Every row gives one point. The window is the flat piece filled in between its corners: a triangle in 3 columns, a solid with four corners in 4, and so on. A path goes straight from each point to the next, and from the last back to the first. List the points from which the path goes on through the window.

Window, 3 rows:
array([[-0.27,  0.28,  0.19],
       [-0.14, -0.31,  0.68],
       [ 0.05,  0.54, -0.10]])
Path:
(1): [ 0.06,  0.51, -0.31]
(2): [-0.23,  0.94,  0.15]
(3): [0.00, 0.10, 0.46]
(4): [-0.18,  0.00,  0.13]
(5): [-0.02, -0.18, -0.09]
(6): [0.17, 0.59, 0.27]
(7): [-0.28,  0.12,  0.72]
(8): [-0.02, -0.19,  0.21]
Through the window after points: 3, 7

Window, 3 rows:
array([[-0.34, -0.46, -0.02],
       [ 0.14,  0.34,  0.09],
       [-0.33, -0.62,  0.27]])
Path:
(1): [-0.64, -0.69,  0.34]
(2): [ 0.02, -0.70, -0.16]
(3): [ 0.04, -0.94,  0.39]
(4): [-0.67, -0.18,  0.11]
(5): [-0.10,  0.27,  0.20]
(6): [0.40, 0.06, 0.06]
(7): [-0.18, -0.94,  0.12]
(8): [-0.52, -0.58,  0.13]
(9): [-0.05,  0.52,  0.22]
(10): [ 0.30, -0.06, -0.06]
(11): [ 0.01, -0.50,  0.04]
(12): [-0.55, -0.12, -0.02]
(13): [-0.43, -0.32,  0.15]
(14): [-0.13, -0.43, -0.02]
(15): [ 0.11, -0.57,  0.03]
(16): [-0.31, -0.31,  0.27]
Through the window after points: 3, 9, 11, 13, 15

Window:
array([[-0.25, -0.03, -0.08, -0.33],
       [-0.02, -0.53,  0.29, -0.63],
       [-0.04, -0.20,  0.63, -0.44],
       [ 0.38, -0.07, -0.48,  0.83]])
Path:
(1): [ 0.47,  0.31,  0.77, -0.45]
(2): [-0.23, -0.37,  0.34, -0.30]
(3): [ 0.01, -0.69, -0.36,  0.79]
(4): [ 0.55,  0.35,  0.37, -0.34]
(5): [ 0.20, -0.19,  0.58, -0.81]
(6): [-0.44, -0.58,  0.04,  0.31]
(7): [-0.36, -0.43,  0.18,  0.10]
(8): [ 0.12,  0.05, -0.22, -0.26]
(9): [ 0.23, -0.20,  0.22, -0.36]
(10): [-0.20, -0.53, -0.02,  0.10]
(11): [-0.50, -0.65, -0.24, -0.26]
(12): [ 0.55,  0.51, -0.03,  0.08]
(13): [ 0.71, -0.07,  0.39, -0.41]
(14): [-0.24, -0.23,  0.40, -0.17]
(15): [-0.17, -0.47, -0.20,  0.42]
(16): [0.73, 0.39, 0.23, 0.04]
Through the window after points: 1, 5, 7, 9, 13, 15

Window (4 x 4):
array([[ 0.39,  0.16,  0.15, -0.07],
       [-0.43,  0.06,  0.09, -0.65],
       [-0.32, -0.75, -0.44,  0.48],
       [ 0.23,  0.94,  0.20,  0.13]])
Path:
(1): [-0.14,  0.31,  0.22,  0.27]
(2): [0.27, 0.32, 0.69, 0.00]
(3): [ 0.06,  0.49, -0.19, -0.41]
(4): [-0.10, -0.15, -0.40, -0.14]
(5): [-0.28,  0.03,  0.43, -0.34]
(6): [-0.16, -0.39, -0.03,  0.47]
(7): [ 0.22, -0.10, -0.42,  0.21]
(8): [-0.18,  0.18, -0.27, -0.39]
(9): [-0.58, -0.04,  0.23, -0.25]
(10): [-0.46, -0.57,  0.57, -0.16]
(11): [-0.25,  0.09, -0.41, -0.27]
(12): [ 0.19,  0.49, -0.20, -0.18]
Through the window after points: 4, 10, 12
